Rows are points. Before rounding, the points of a table are all equally far from one centre. They may lie mostly on one side of it. Where is the centre, to within rounding?

Points, 8 rows:
[[-0.49 -0.12]
 [-0.40 -0.61]
 [-0.50 -0.42]
 [-0.51 -0.23]
 [ 0.08  0.19]
 [-0.51 -0.22]
 [-0.18  0.18]
 [-0.06  0.20]]
Centre: [-0.03 -0.29]

Points:
[[-0.09 -0.58  0.01  0.03  0.72 -0.26 -0.52 -0.01  0.59]
 [-0.23 -0.51  0.07 -0.01  0.48  0.25 -0.18 -0.22  0.53]
 [-0.20 -0.74  0.18 -0.20  0.45 -0.03 -0.35 -0.11  0.52]
 [-0.21 -0.59  0.09 -0.33  0.25 -0.11 -0.27  0.21  0.56]
 [ 0.23 -0.41  0.04 -0.10  0.35  0.03  0.00  0.28  0.57]
 [-0.21 -0.60 -0.02  0.25  0.52 -0.22 -0.27  0.05  0.50]
 [-0.09 -0.35  0.04 -0.12  0.71  0.24 -0.19  0.15  0.49]
 [-0.10 -0.67  0.09 -0.05  0.42  0.35 -0.16  0.05  0.22]
 [ 0.03 -0.36  0.22  0.12  0.40  0.01 -0.54  0.12  0.61]
 [ 0.03 -0.61  0.21 -0.02  0.60 -0.15 -0.20  0.26  0.36]
 [ 0.09 -0.61  0.37  0.02  0.54  0.02 -0.40 -0.04  0.40]
 [ 0.25 -0.72  0.04  0.16  0.62 -0.10 -0.07 -0.02  0.35]
 [ 0.31 -0.71  0.08  0.17  0.36 -0.27 -0.22  0.03  0.48]
 [-0.18 -0.68  0.12  0.08  0.50 -0.07 -0.16 -0.16  0.50]
 [ 0.15 -0.65  0.18  0.21  0.50  0.03 -0.31  0.04  0.47]
 [ 0.12 -0.52  0.40  0.08  0.35 -0.13 -0.55  0.14  0.18]]
Centre: [ 0.10 -0.30 -0.22 -0.16  0.34 -0.11 -0.38 -0.13  0.16]

Points, 31 rows:
[[-0.15 -0.10  0.24  0.03 -0.23  0.00  0.52  0.59 -0.25  0.14  0.17 -0.04
   0.11  0.06  0.04  0.09 -0.98 -0.24  0.09 -0.10  0.01  0.29 -0.13  0.59]
 [-0.28  0.17  0.35 -0.07  0.33 -0.04  0.12  0.49 -0.18 -0.11 -0.58  0.20
  -0.44  0.00  0.53  0.10 -0.79  0.07  0.25  0.08  0.13 -0.29  0.21  0.15]
 [-0.34  0.11  0.04 -0.19 -0.21  0.21  0.22  0.14 -0.12 -0.01 -0.57 -0.17
  -0.34  0.03  0.22  0.07 -1.35  0.41  0.10  0.27  0.20 -0.11  0.31  0.52]
 [-0.17  0.18  0.21  0.08  0.17  0.04  0.67  0.05 -0.20 -0.28 -0.28 -0.16
  -0.29 -0.42  0.13 -0.40 -1.17  0.26  0.47  0.54 -0.43 -0.06 -0.17  0.19]
 [-0.18  0.14  0.03 -0.35 -0.03 -0.02  0.42  0.08  0.30 -0.04 -0.50  0.21
  -0.36  0.03  0.15  0.17 -0.69  0.25  0.48 -0.09 -0.71  0.22  0.22  0.55]
 [-0.35  0.22  0.18 -0.03 -0.17  0.05  0.64  0.52 -0.07 -0.22 -0.12  0.07
  -0.46  0.15  0.08 -0.36 -0.95  0.11  0.43  0.15 -0.35 -0.14  0.57  0.31]
 [-0.03  0.29  0.03  0.14  0.21  0.04  0.62  0.41 -0.36 -0.23 -0.43 -0.27
  -0.05  0.05 -0.13 -0.72 -1.01  0.37  0.42  0.06 -0.33  0.17  0.20  0.13]
 [-0.30 -0.15  0.31  0.25  0.03  0.07  0.45  0.22 -0.57  0.13 -0.33 -0.17
   0.13 -0.12  0.08  0.03 -0.71  0.40  0.76  0.24  0.12  0.25 -0.12  0.44]
 [-0.36 -0.07 -0.25  0.02 -0.28 -0.23  0.46  0.42 -0.27  0.04 -0.36 -0.02
  -0.44  0.30 -0.09 -0.46 -0.89  0.19 -0.13  0.49 -0.42 -0.31  0.09  0.62]
 [-0.15 -0.04  0.38 -0.11  0.15 -0.20  0.39  0.28 -0.43 -0.49 -0.54  0.25
  -0.16  0.36  0.57 -0.26 -0.71  0.35  0.22  0.34  0.13  0.06  0.03  0.08]
 [-0.34  0.04  0.02  0.04  0.17 -0.34  0.23  0.36 -0.15 -0.31  0.25  0.16
  -0.19  0.17  0.41 -0.21 -0.81  0.54  0.40  0.07 -0.30 -0.28  0.22  0.15]
 [-0.30  0.05 -0.05  0.08  0.36 -0.12  0.09  0.25 -0.42 -0.09 -0.18  0.08
   0.27  0.16  0.28 -0.51 -0.91  0.08  0.42 -0.18 -0.08 -0.13 -0.06  0.39]
 [-0.11  0.33  0.08 -0.13  0.02 -0.41  0.67  0.48 -0.21 -0.32 -0.39  0.25
   0.12  0.21  0.30  0.03 -1.04 -0.06  0.29  0.11 -0.09 -0.07 -0.01  0.59]
 [-0.35  0.22 -0.14 -0.15 -0.12  0.04  0.33  0.17 -0.08  0.00 -0.63  0.34
  -0.50  0.22  0.33 -0.25 -1.07  0.06  0.46 -0.27 -0.17  0.11  0.22  0.05]
 [-0.08 -0.05 -0.12 -0.05  0.03  0.15  0.36  0.14 -0.26  0.29 -0.58 -0.31
  -0.26 -0.11 -0.05 -0.57 -0.65 -0.38  0.32  0.10 -0.36 -0.40 -0.26  0.54]
 [-0.22  0.18 -0.11 -0.29 -0.25 -0.15  0.15  0.31  0.36  0.16 -0.39  0.03
   0.02 -0.11  0.17 -0.34 -1.06 -0.11  0.25 -0.09 -0.01  0.08  0.22  0.41]
 [-0.11  0.02  0.10 -0.01  0.50  0.05  0.83  0.28  0.20  0.01 -0.17 -0.37
  -0.72 -0.24  0.35 -0.30 -1.08  0.24  0.19  0.22 -0.06 -0.12 -0.11  0.46]
 [-0.05  0.17 -0.12  0.34 -0.16 -0.23  0.76  0.17 -0.03 -0.35 -0.64  0.04
  -0.23  0.04  0.33  0.20 -0.98  0.12  0.25 -0.36 -0.40  0.05  0.17  0.45]
 [-0.14  0.07  0.12  0.14 -0.27 -0.20  0.45  0.52 -0.05 -0.26 -0.58 -0.30
   0.08  0.22  0.13  0.17 -1.18  0.26  0.06  0.23 -0.11  0.49  0.18  0.35]
 [-0.10 -0.27  0.03  0.10  0.18  0.05  0.34  0.62 -0.23  0.01 -0.37 -0.10
   0.14  0.38 -0.15 -0.03 -0.80 -0.01  0.07  0.17 -0.02  0.26  0.48  0.63]
 [-0.36 -0.14 -0.15  0.07  0.30 -0.49  0.29  0.25  0.36 -0.09  0.05 -0.23
  -0.32  0.28  0.06 -0.37 -0.73  0.27  0.67  0.31 -0.04  0.16 -0.24  0.53]
 [-0.22  0.26 -0.28 -0.24 -0.30  0.08  0.61  0.19 -0.23 -0.29 -0.56 -0.09
   0.02  0.17  0.22  0.04 -0.87  0.07  0.38  0.39  0.03 -0.35  0.61  0.26]
 [-0.30  0.10  0.16 -0.04  0.33 -0.17  0.35  0.35  0.16  0.05 -0.75 -0.46
  -0.21  0.50  0.11 -0.22 -1.03 -0.04  0.22  0.25 -0.22 -0.07  0.36  0.30]
 [-0.30  0.11 -0.24 -0.56 -0.06  0.02  0.28  0.26 -0.16 -0.28 -0.08  0.04
  -0.35 -0.02  0.28  0.35 -0.50  0.46  0.49 -0.24 -0.25  0.45 -0.40  0.58]
 [-0.14  0.00  0.18 -0.42  0.12  0.16  0.45  0.05 -0.57  0.05 -0.49  0.17
   0.05 -0.19  0.14 -0.45 -1.13 -0.08  0.29  0.03  0.12  0.31  0.16  0.34]
 [-0.35  0.30 -0.16 -0.19  0.04 -0.09  0.26  0.56 -0.20 -0.13 -0.50  0.06
  -0.12  0.26  0.24  0.01 -1.37  0.27  0.09 -0.14  0.07  0.11 -0.20  0.25]
 [-0.09 -0.22 -0.02 -0.16 -0.19  0.21  0.56  0.40 -0.40 -0.06 -0.61  0.16
   0.02  0.12  0.24 -0.13 -0.90  0.42  0.20  0.22  0.21 -0.14  0.29  0.45]
 [-0.02 -0.32  0.35 -0.24  0.15 -0.04  0.64 -0.13  0.00 -0.10 -0.35 -0.28
   0.01 -0.05  0.27  0.05 -0.63  0.24  0.57  0.17 -0.29 -0.47  0.06  0.60]
 [-0.19 -0.14  0.03  0.08  0.01  0.37  0.46 -0.13 -0.11 -0.11 -0.44 -0.02
   0.19  0.03 -0.05  0.33 -0.89  0.42  0.52 -0.10 -0.26  0.18  0.11 -0.24]
 [-0.25  0.16  0.46 -0.23  0.14  0.00  0.22  0.29 -0.20 -0.14 -0.50 -0.11
  -0.10  0.12  0.08 -0.28 -1.08 -0.25  0.43 -0.04 -0.40 -0.27 -0.19  0.29]
 [-0.24 -0.08 -0.10 -0.57  0.16  0.00  0.73  0.06  0.15 -0.47 -0.35 -0.09
  -0.30 -0.40  0.13  0.19 -1.17  0.19  0.27  0.27  0.07 -0.10 -0.09  0.53]]
Centre: [-0.19  0.15 -0.07 -0.08  0.06 -0.12  0.44 -0.05 -0.22 -0.11 -0.19 -0.24
 -0.33  0.04 -0.01 -0.02 -0.50  0.10  0.03  0.10 -0.03  0.12 -0.01  0.21]

Points, 30 rows:
[[ 0.04 -0.45 -0.03  0.07  0.41 -0.69 -0.52 -0.04  0.30  0.38  0.04 -0.39
   0.10 -0.09  0.27 -0.62  0.15  0.27  0.05  0.28  0.50  0.08  0.01  0.37]
 [-0.37 -0.52 -0.28 -0.18  0.50 -0.50 -0.59 -0.30  0.19  0.20  0.32 -0.26
   0.02 -0.23  0.23 -0.66  0.27  0.17 -0.32  0.16  0.78  0.05 -0.15  0.37]
 [-0.03 -0.02 -0.22 -0.14  0.29 -0.29 -0.30 -0.20  0.42  0.18  0.40 -0.23
  -0.27 -0.55  0.55 -0.60  0.11  0.06  0.37  0.43  0.36 -0.04 -0.08  0.62]
 [-0.10 -0.45 -0.09 -0.34  0.32 -0.34 -0.85 -0.26  0.24  0.20  0.06 -0.40
  -0.17 -0.28  0.60 -0.64  0.16  0.07  0.30  0.14  0.51 -0.27 -0.15  0.30]
 [ 0.01 -0.13 -0.47 -0.31  0.47 -0.88 -0.66 -0.07  0.31  0.06  0.27 -0.36
  -0.05 -0.27  0.29 -0.37 -0.15  0.28 -0.01  0.18  0.33  0.00  0.07  0.16]
 [-0.04 -0.20 -0.11 -0.40  0.51 -0.88 -0.64 -0.20  0.38  0.29 -0.01 -0.02
  -0.02 -0.14  0.31 -0.42  0.18  0.12 -0.08  0.19  0.35  0.06 -0.31 -0.04]
 [-0.08 -0.73 -0.17 -0.38  0.51 -0.70 -0.42 -0.25  0.06  0.25 -0.10 -0.21
   0.11 -0.01  0.44 -0.55  0.00  0.10  0.19  0.12  0.24  0.03  0.04  0.00]
 [ 0.11 -0.43 -0.64 -0.12  0.54 -0.35 -0.86 -0.21  0.37  0.34  0.05 -0.01
  -0.06 -0.11  0.16 -0.57 -0.13  0.22  0.16 -0.08  0.53 -0.03 -0.02  0.22]
 [-0.06 -0.32 -0.28 -0.33  0.58 -0.60 -0.66 -0.23  0.44 -0.19  0.20 -0.34
  -0.09 -0.45  0.54 -0.19 -0.30  0.25  0.26  0.49  0.52  0.03 -0.08 -0.04]
 [-0.06 -0.08 -0.04 -0.09  0.57 -0.29 -0.43 -0.29  0.04  0.19 -0.09 -0.49
   0.09 -0.49  0.56 -0.42  0.14 -0.05  0.55  0.12  0.66  0.11 -0.06  0.48]
 [-0.30 -0.26  0.07 -0.68  0.54 -0.08 -0.46 -0.73  0.15 -0.02  0.20 -0.26
  -0.07 -0.26  0.41 -0.61  0.15  0.01  0.15  0.33  0.45  0.06  0.03  0.44]
 [ 0.30 -0.33 -0.27  0.01  0.16 -0.41 -0.75 -0.40  0.51 -0.14  0.14 -0.58
  -0.10 -0.17  0.30 -0.32  0.02 -0.08 -0.16  0.20  0.52  0.02  0.16  0.39]
 [-0.24 -0.21 -0.17 -0.04  0.79 -0.52 -0.34 -0.14  0.15 -0.26  0.27 -0.28
  -0.05 -0.48  0.30 -0.64  0.15  0.19 -0.11  0.03  0.45  0.11  0.01  0.36]
 [-0.06 -0.30 -0.52 -0.28  0.28 -0.66 -0.54 -0.29  0.12  0.39  0.26 -0.32
   0.05 -0.20  0.51 -0.61 -0.12  0.35 -0.10  0.40  0.41 -0.02 -0.36  0.12]
 [-0.26 -0.33 -0.17 -0.23  0.47 -0.46 -0.63 -0.04  0.40  0.55  0.49  0.00
  -0.12 -0.48  0.37 -0.57  0.18  0.10  0.01  0.28  0.53  0.06 -0.06  0.40]
 [ 0.07 -0.21 -0.31 -0.12  0.61 -0.72 -0.44 -0.23  0.01  0.36  0.08 -0.44
  -0.09 -0.26  0.54 -0.56 -0.08  0.02  0.24  0.25  0.55  0.26 -0.39 -0.07]
 [ 0.04 -0.05 -0.20  0.02  0.44 -0.20 -0.47 -0.31  0.42  0.54  0.28 -0.46
  -0.19  0.09  0.23 -0.75  0.20  0.20 -0.14  0.00  0.56  0.25 -0.29  0.30]
 [-0.33 -0.43 -0.30 -0.29  0.55 -0.48 -0.45 -0.44  0.24  0.16  0.30 -0.36
   0.11 -0.18  0.41 -0.51  0.01 -0.13  0.12  0.08  0.11 -0.05 -0.08  0.45]
 [-0.57 -0.54 -0.41 -0.62  0.56 -0.35 -0.86 -0.30  0.23  0.07  0.14 -0.12
   0.06 -0.05  0.41 -0.39 -0.15  0.25  0.14  0.25  0.54  0.10 -0.18  0.34]
 [-0.16 -0.23 -0.29 -0.04  0.46 -0.47 -0.59 -0.23  0.03  0.40  0.30 -0.42
  -0.01 -0.33  0.49 -0.87 -0.01 -0.04 -0.14  0.09  0.33  0.26  0.00  0.02]
 [ 0.13 -0.07 -0.21 -0.26  0.27 -0.58 -0.76 -0.42  0.34 -0.02 -0.32 -0.29
  -0.08  0.16  0.28 -0.48 -0.07  0.12  0.36  0.17  0.59 -0.07 -0.19  0.40]
 [ 0.13 -0.21 -0.11 -0.42  0.05 -0.97 -0.36 -0.14  0.18  0.10  0.06 -0.21
  -0.36 -0.13  0.19 -0.56 -0.04  0.19 -0.06  0.65  0.47  0.15 -0.11  0.08]
 [-0.15 -0.22 -0.38  0.12  0.24 -0.50 -0.75 -0.55  0.02  0.09 -0.31 -0.30
  -0.15 -0.22  0.35 -0.45 -0.12  0.24  0.04  0.39  0.33 -0.17  0.18  0.48]
 [ 0.26 -0.25 -0.21 -0.35  0.69 -0.28 -0.49 -0.17  0.25  0.14  0.26  0.01
  -0.15 -0.27  0.38 -0.79 -0.02  0.10 -0.01 -0.05  0.82  0.08 -0.32  0.35]
 [ 0.01 -0.54 -0.14 -0.06  0.27 -0.54 -0.65 -0.31  0.11  0.22  0.34 -0.22
  -0.07 -0.42  0.33 -0.34 -0.03  0.05  0.44 -0.03  0.76 -0.16 -0.31  0.12]
 [-0.12 -0.60 -0.35 -0.29  0.47 -0.24 -0.82  0.13  0.20 -0.07  0.19 -0.16
   0.02 -0.14  0.30 -0.14  0.29 -0.36  0.20  0.44  0.56 -0.18  0.30  0.72]
 [ 0.04 -0.09 -0.55 -0.34  0.53 -0.45 -0.55 -0.12  0.30 -0.05  0.10 -0.17
   0.19 -0.16  0.18 -0.55 -0.27  0.55  0.27  0.65  0.64  0.02 -0.16  0.28]
 [ 0.15 -0.27 -0.10 -0.21  0.30 -0.69 -0.42 -0.24  0.48  0.19  0.09 -0.35
   0.28 -0.14  0.39 -0.46  0.08  0.29 -0.03  0.26  0.46  0.03 -0.07  0.44]
 [-0.05 -0.14 -0.56 -0.04  0.54 -0.37 -0.36 -0.40  0.47  0.26 -0.26 -0.38
   0.02 -0.25  0.44 -0.57  0.04  0.17  0.01  0.25  0.57  0.01  0.48  0.27]
 [-0.12 -0.19 -0.12 -0.35  0.64 -0.67 -0.78 -0.21  0.11  0.03  0.34 -0.47
   0.08  0.03  0.51 -0.41  0.09  0.02  0.15  0.08  0.59 -0.15  0.31  0.25]]
Centre: [-0.15 -0.11 -0.24 -0.17  0.24  0.02 -0.32 -0.03 -0.01  0.06  0.09 -0.06
 -0.18  0.03  0.26 -0.10  0.04  0.00  0.01  0.34  0.54  0.09  0.00  0.03]

Points, 31 rows:
[[ 0.48 -0.24  0.59  0.02  0.14  0.44 -0.45 -0.23 -0.63  0.05 -0.66 -0.22
  -0.07  0.37 -0.26  0.65 -0.11  0.03  0.08 -0.02  0.07  0.13  0.01 -0.56]
 [ 0.77 -0.49  0.17  0.19  0.08 -0.39 -0.29 -0.16 -0.49 -0.09 -0.31 -0.33
   0.32  0.27 -0.17 -0.08 -0.13  0.10  0.43  0.22 -0.23  0.25  0.41 -0.13]
 [ 0.24 -0.55  0.50  0.20  0.32 -0.03 -0.18 -0.33 -0.52 -0.01 -0.25  0.11
   0.09  0.43 -0.76  0.86 -0.13 -0.12  0.23  0.21  0.32  0.35  0.35  0.03]
 [ 0.45 -0.39  0.59 -0.01  0.05  0.06 -0.54 -0.50 -0.33  0.12 -0.30 -0.12
  -0.09  0.21 -0.13  0.45  0.18  0.03  0.70  0.09 -0.38  0.41  0.06 -0.05]
 [ 0.52 -0.71  0.74 -0.18  0.05  0.05 -0.28 -0.47 -0.30  0.04 -0.47 -0.11
   0.29  0.30 -0.27  0.50  0.32 -0.22  0.34  0.28  0.07  0.43  0.29 -0.16]
 [ 0.19 -0.54  0.26 -0.23  0.08  0.14 -0.44 -0.38 -0.74 -0.17 -0.67 -0.17
  -0.06  0.27 -0.18  0.32  0.20 -0.20  0.38  0.26  0.12  0.31  0.13 -0.05]
 [ 0.54 -0.30  0.47 -0.07  0.23  0.16 -0.34  0.01 -0.57 -0.32 -0.57  0.08
   0.12  0.39 -0.28  0.10  0.31  0.11  0.84  0.33 -0.27  0.03  0.32 -0.09]
 [ 0.47 -0.64  0.39 -0.36  0.03 -0.17 -0.26 -0.61 -0.32 -0.18 -0.53 -0.37
   0.13  0.29 -0.23  0.27  0.29 -0.28  0.28  0.16  0.20  0.39  0.09 -0.04]
 [ 0.38 -0.42  0.21  0.15  0.22 -0.34 -0.46 -0.31 -0.32 -0.31 -0.73 -0.10
   0.36  0.38 -0.11  0.43 -0.08 -0.40  0.62  0.16 -0.27  0.22  0.22 -0.04]
 [ 0.46 -0.47  0.63 -0.09  0.20 -0.22 -0.22 -0.40 -0.39  0.01 -0.57 -0.09
  -0.03  0.34 -0.21  0.85  0.21 -0.17  0.50  0.16 -0.39  0.18 -0.11 -0.03]
 [ 0.60 -0.35  0.23 -0.06 -0.05 -0.06 -0.46 -0.49 -0.36 -0.24 -0.55 -0.06
   0.38  0.48 -0.24  0.39 -0.14 -0.23  0.31  0.32 -0.16  0.49 -0.05 -0.23]
 [ 0.20 -0.44  0.44 -0.12  0.24 -0.08 -0.56 -0.67 -0.42  0.25 -0.25 -0.02
   0.04  0.30 -0.07  0.25  0.11 -0.42  0.50  0.11 -0.30  0.23  0.33 -0.29]
 [ 0.35 -0.11  0.31 -0.05  0.14 -0.29 -0.15 -0.20 -0.58 -0.16 -0.72 -0.49
   0.24  0.15 -0.73  0.67 -0.21 -0.09  0.29 -0.17  0.01  0.53  0.32 -0.01]
 [ 0.34 -0.44  0.30  0.02  0.33  0.17 -0.99 -0.31 -0.33 -0.18 -0.42 -0.30
   0.04  0.44 -0.44  0.55 -0.16 -0.20  0.23 -0.11  0.25  0.27  0.26 -0.20]
 [ 0.44 -0.41  0.37 -0.02  0.07  0.11 -0.50 -0.27 -0.48 -0.46 -0.61 -0.16
   0.21  0.36 -0.29  0.49  0.58  0.22  0.52  0.40 -0.12  0.23  0.24  0.09]
 [ 0.59 -0.48  0.30  0.05  0.06 -0.02 -0.17 -0.37 -0.42  0.01 -0.40 -0.26
   0.30  0.49 -0.54  0.81  0.22 -0.10  0.66 -0.01  0.03  0.39  0.09 -0.30]
 [ 0.33  0.05  0.07 -0.28  0.03  0.26 -0.21 -0.40 -0.62 -0.14 -0.31 -0.52
   0.24  0.10 -0.49  0.41  0.11 -0.03  0.53  0.38 -0.10  0.48  0.16 -0.35]
 [ 0.28 -0.74  0.35  0.17  0.09 -0.09 -0.07 -0.08 -0.53  0.02 -0.43 -0.41
   0.08  0.05 -0.24  0.76 -0.15 -0.12  0.22  0.11 -0.28  0.35 -0.14  0.03]
 [ 0.64 -0.59  0.36  0.05 -0.01 -0.17 -0.34 -0.09 -0.42 -0.42 -0.40 -0.22
   0.35  0.34 -0.34  0.33 -0.10 -0.31  0.22  0.45 -0.40  0.57  0.03 -0.16]
 [ 0.61 -0.35  0.67  0.02  0.46  0.26 -0.17  0.04 -0.10 -0.10 -0.43 -0.29
   0.19  0.09 -0.12  0.50  0.31 -0.05  0.68 -0.13 -0.16  0.62  0.08  0.17]
 [ 0.30 -0.13  0.61  0.26  0.37  0.06 -0.59 -0.56 -0.46  0.06 -0.59 -0.06
   0.31  0.37 -0.43  0.55 -0.10 -0.05  0.15 -0.07 -0.10  0.00 -0.16  0.09]
 [ 0.37 -0.39  0.55  0.15  0.41  0.12 -0.13 -0.27 -0.55 -0.03 -0.55 -0.24
   0.53  0.50 -0.08  0.53  0.02 -0.31  0.32  0.31 -0.18  0.28  0.20  0.14]
 [ 0.52 -0.49  0.60 -0.11  0.50  0.03 -0.41 -0.41 -0.25  0.05 -0.58 -0.29
  -0.08  0.27 -0.32  0.45  0.35 -0.27  0.39 -0.21 -0.34  0.34 -0.02  0.14]
 [ 0.52 -0.35  0.24 -0.19 -0.16 -0.06 -0.19 -0.25 -0.55 -0.03 -0.55 -0.28
   0.12  0.53  0.00  0.52  0.22 -0.08  0.68  0.14 -0.10  0.22  0.13 -0.51]
 [ 0.63 -0.49  0.36  0.06  0.27  0.42 -0.30 -0.22 -0.36  0.16 -0.53 -0.07
   0.26  0.58 -0.31  0.46 -0.06  0.02  0.56  0.11 -0.05  0.23  0.20 -0.23]
 [ 0.37 -0.41  0.66  0.03  0.25 -0.17 -0.38  0.09 -0.18 -0.01 -0.54 -0.54
   0.18  0.17 -0.35  0.31 -0.11  0.09  0.77  0.16  0.08  0.22  0.47 -0.36]
 [ 0.50 -0.34  0.49 -0.01 -0.05  0.26 -0.33 -0.52 -0.84 -0.03 -0.15 -0.34
  -0.10  0.34 -0.40  0.40 -0.03 -0.09  0.40 -0.11 -0.28  0.21 -0.06 -0.25]
 [ 0.33 -0.38  0.53  0.07  0.16  0.08 -0.49 -0.33 -0.53 -0.04 -0.18 -0.33
   0.37 -0.25 -0.34  0.48 -0.17 -0.06  0.67  0.22  0.02  0.09  0.03 -0.06]
 [ 0.51 -0.63  0.45  0.02  0.35 -0.16 -0.50 -0.33 -0.56 -0.19 -0.15 -0.22
   0.17  0.12 -0.53  0.64 -0.06  0.04  0.32 -0.20 -0.21  0.58  0.01 -0.28]
 [ 0.48 -0.33  0.68 -0.17  0.32  0.25 -0.53 -0.18 -0.26 -0.06 -0.21 -0.08
   0.38  0.03 -0.42  0.59 -0.02 -0.31  0.69  0.26 -0.06  0.27  0.02  0.19]
 [ 0.32 -0.18  0.46 -0.04 -0.03  0.13 -0.33 -0.45 -0.79 -0.12 -0.50 -0.36
  -0.03  0.14 -0.23  0.12  0.06 -0.29  0.65  0.17  0.11  0.41  0.27 -0.20]]
Centre: [ 0.29  0.00  0.33  0.08  0.10 -0.05 -0.14  0.02 -0.12 -0.25 -0.09 -0.04
  0.02  0.16 -0.31  0.37  0.23 -0.17  0.02 -0.04 -0.04  0.04  0.31 -0.17]
